Rows are points. Each copy is the shape, with its points in the same order, turned, moved and blurred by noise. Say if it was mirrored as well.

Shape (8 x 2)
[[-13.0 -19.0]
 [-18.7  -7.2]
 [  5.8   6.0]
 [ 19.5  19.0]
 [-11.2 -16.8]
 [-17.0  -8.6]
 [ 11.0   3.3]
 [  1.3  -3.1]]
Copy 1 (8 x 2)
[[-13.1 -23.6]
 [-18.2 -12.1]
 [  4.9   2.9]
 [ 17.6  17.7]
 [-11.2 -21.1]
 [-18.8 -12.0]
 [ 10.6  -1.2]
 [  1.7  -6.1]]
Copy 1 is: only turned
Copy 2 (8 x 2)
[[ 25.3  12.6]
 [ 15.8  21.9]
 [ -4.0   0.1]
 [-20.4 -11.3]
 [ 24.9   9.1]
 [ 19.8  16.8]
 [ -1.6  -3.1]
 [  3.3   1.9]]
Copy 2 is: mirrored
Copy 3 (8 x 2)
[[  9.8 -22.7]
 [ -2.6 -25.6]
 [-10.6   1.2]
 [-20.0  17.5]
 [  8.5 -20.5]
 [ -1.5 -24.7]
 [ -6.8   5.9]
 [ -2.8  -5.2]]
Copy 3 is: only turned

Shape (7 x 3)
[[ -3.7 -17.3  10.6]
 [-18.6 -18.4  -3.7]
 [-13.7   5.0   0.3]
 [ 21.1  12.7  -3.5]
 [ 19.5   4.9 -19.1]
 [ 20.4  -1.2  -7.6]
 [ -6.4 -24.8   9.5]]
Copy 1 (7 x 3)
[[ -7.9  10.0   6.3]
 [ -7.6  18.1 -12.9]
 [-11.6  -2.8 -15.1]
 [ 11.4 -19.4   8.4]
 [ 25.1 -18.0   2.0]
 [ 16.9 -10.3   7.3]
 [ -9.2  18.0   5.9]]
Copy 1 is: mirrored
Copy 2 (7 x 3)
[[  8.4  16.6  13.8]
 [ 22.6   1.0   9.1]
 [ -0.5  -6.0   1.9]
 [-16.1  19.6 -18.7]
 [ -0.8  16.8 -29.2]
 [ -1.6  26.0 -17.6]
 [ 16.4  18.8  18.5]]
Copy 2 is: only turned
Copy 3 (7 x 3)
[[ 15.3   2.7  12.5]
 [  1.6  -4.9  26.2]
 [ -1.5 -16.2   5.6]
 [ -5.9   4.9 -22.6]
 [-18.8  12.3 -12.9]
 [ -6.4  14.0 -11.0]
 [ 16.1   5.5  20.3]]
Copy 3 is: mirrored

Shape (9 x 6)
[[-11.8  12.5 -14.1 -10.5  10.4 -15.3]
 [  4.1 -10.4 -21.2 -28.0 -22.7 -20.3]
 [  8.8   5.9  25.8   1.8 -12.0  10.7]
 [  2.6  -5.6   2.7   5.8  -9.8 -13.0]
 [ 18.5   1.3   5.4   0.5   0.0  -2.9]
 [-13.7 -14.0 -24.2  -5.6   3.7  -9.9]
 [-13.9  33.6 -12.2  -9.1  -3.6   0.4]
 [ 31.6   3.9   7.5 -17.3   4.1  14.1]
 [  4.3  -1.9  -2.8  14.9 -19.5  -4.9]]
Copy 1 (9 x 6)
[[ 11.6  10.9  -6.8  -7.6   0.9  20.4]
 [  0.9   6.8 -25.2  -2.5 -38.0  10.7]
 [-17.7 -11.0 -10.6  23.1  11.1  -5.5]
 [-18.5 -10.0  -8.2  -5.5  -8.0   5.2]
 [-16.8   2.3 -17.9   1.6   9.4  -6.2]
 [  6.8   8.1   7.7 -22.9 -18.9   6.6]
 [ 10.4  18.1  -2.8  20.3   5.2  28.5]
 [-10.6   8.2 -30.9  13.3  11.5 -20.9]
 [-27.9   3.9   2.8   6.2  -8.3   5.7]]
Copy 1 is: mirrored
Copy 2 (9 x 6)
[[  2.5  16.3 -18.4   3.6  10.7  -8.2]
 [ -8.7 -23.1 -30.8  19.0  -3.3  -5.6]
 [-15.2   8.3  26.5  21.3  -9.6   6.1]
 [-13.1  -7.2   5.5   5.6   9.1   2.0]
 [ -3.5  -1.5  15.2  19.3   6.8  -9.3]
 [ 12.2  -7.9 -18.2  -8.3   4.5  -0.9]
 [-10.5  29.7 -13.1   1.7 -10.4 -16.4]
 [  7.9   0.8  18.7  39.9  -7.4 -16.1]
 [-18.9 -10.0  11.5  -2.5  -0.9  -5.5]]
Copy 2 is: mirrored

Shape (14 x 8)
[[ 17.5  11.3 -21.2  11.6  -6.4  12.0  11.8   2.9]
 [ 22.3   7.2  -6.8   3.4  -8.8  19.6   4.1 -11.8]
 [-15.6 -24.1  -3.8 -16.1  -6.1  -8.0 -16.2 -14.3]
 [  0.4 -14.8  19.3 -22.8  10.2  -1.4   6.4 -10.1]
 [  0.8  20.5 -31.2  11.0  -3.3  11.8   6.4  14.4]
 [ -0.3  -8.9   4.3 -33.4  -1.1  -8.1   6.6 -13.7]
 [ 30.0  -5.4 -12.0  -7.0  21.6  -8.2  16.9  -1.0]
 [-10.2 -14.1  21.7 -10.4 -28.7 -33.1   2.3  -8.0]
 [-12.1  21.4 -20.3  13.9  -0.8   4.1   3.1 -17.4]
 [ 13.8  11.5  -5.6   5.5  10.5   6.1   9.6  14.9]
 [-16.7  -6.7  18.1   3.1  -9.6 -12.9 -11.6   0.3]
 [  4.2  10.5  -5.5 -16.1  24.2 -17.9 -25.9   7.1]
 [-10.7   1.6 -20.6   8.1  -5.8  16.5   8.1  -7.7]
 [ -4.9  -8.4  12.4   8.2   8.1 -16.3 -13.5  -0.3]]
Copy 1 (14 x 8)
[[ 19.7   5.4 -22.0   3.8   2.9 -14.8  -8.5  13.3]
 [  4.9  -0.8  -9.3  16.3   9.1 -18.9   1.3  22.8]
 [-31.3   3.8  13.1   1.0   2.8  10.5  -3.3 -21.5]
 [ -0.4  -9.8  28.6  19.1  -9.5   3.2  -6.8  -7.7]
 [ 16.5  -4.4 -35.6 -17.3   1.7 -10.2 -12.6   6.2]
 [  0.0  -3.7  20.7  15.7  15.1   6.1 -18.1 -15.2]
 [ 22.1   0.6  -4.7  20.2 -10.6  17.6 -11.0  15.0]
 [  4.7  20.0  36.1  -7.8  21.3  -4.9   4.9 -31.6]
 [  6.8  -7.3 -34.5   2.8   7.7  -9.7   6.4 -16.7]
 [ 21.7  -3.5  -9.3  -6.4 -15.6  -3.5  -5.5  15.3]
 [ -1.8   2.9  20.8 -17.0  -0.6  -2.5  10.8 -17.6]
 [  8.0 -23.3   4.0  -7.7   6.0  31.0   4.9   4.9]
 [ -3.9   1.4 -26.2  -1.6  -0.7 -17.3  -9.3  -5.8]
 [  1.1   5.3   9.4 -12.7  -8.6  13.8  18.1  -4.4]]
Copy 1 is: mirrored
Copy 2 (14 x 8)
[[-14.0  -3.4   7.6 -16.9  15.8 -17.9  -1.8  12.0]
 [-11.6  17.5   4.4 -13.2   3.0 -11.7  -2.6   8.3]
 [ 28.4  -1.8 -10.1   9.8  -3.1  16.6 -18.9  -7.1]
 [ 16.6   0.9   4.2  -5.9 -25.5  19.7   5.8  -2.7]
 [ -1.8 -13.1   5.8 -12.6  30.6 -25.0   6.3   8.1]
 [ 24.1   3.2  11.4  -2.3 -12.3  22.2  -1.2  10.5]
 [-11.7 -10.0  18.7 -30.7   1.5  20.1   0.2   0.9]
 [  9.5 -15.3  -8.8  31.3 -21.0  23.6  -9.5  23.7]
 [  7.0  -1.3 -22.7 -14.1  24.1  -9.6   7.0  16.5]
 [-10.8 -12.3  10.8 -15.1   6.5  -8.3  16.2  -1.6]
 [  9.1 -12.9 -18.5  22.2 -10.6   7.4   4.7  -1.2]
 [  7.6  -6.6   6.0   3.4  23.2  29.0  19.4 -19.5]
 [ 12.5  -3.8 -10.5 -15.5  10.8 -19.9  -5.7   7.7]
 [ -1.2 -15.0 -17.2   9.0  -4.5  17.0   4.9 -11.4]]
Copy 2 is: only turned
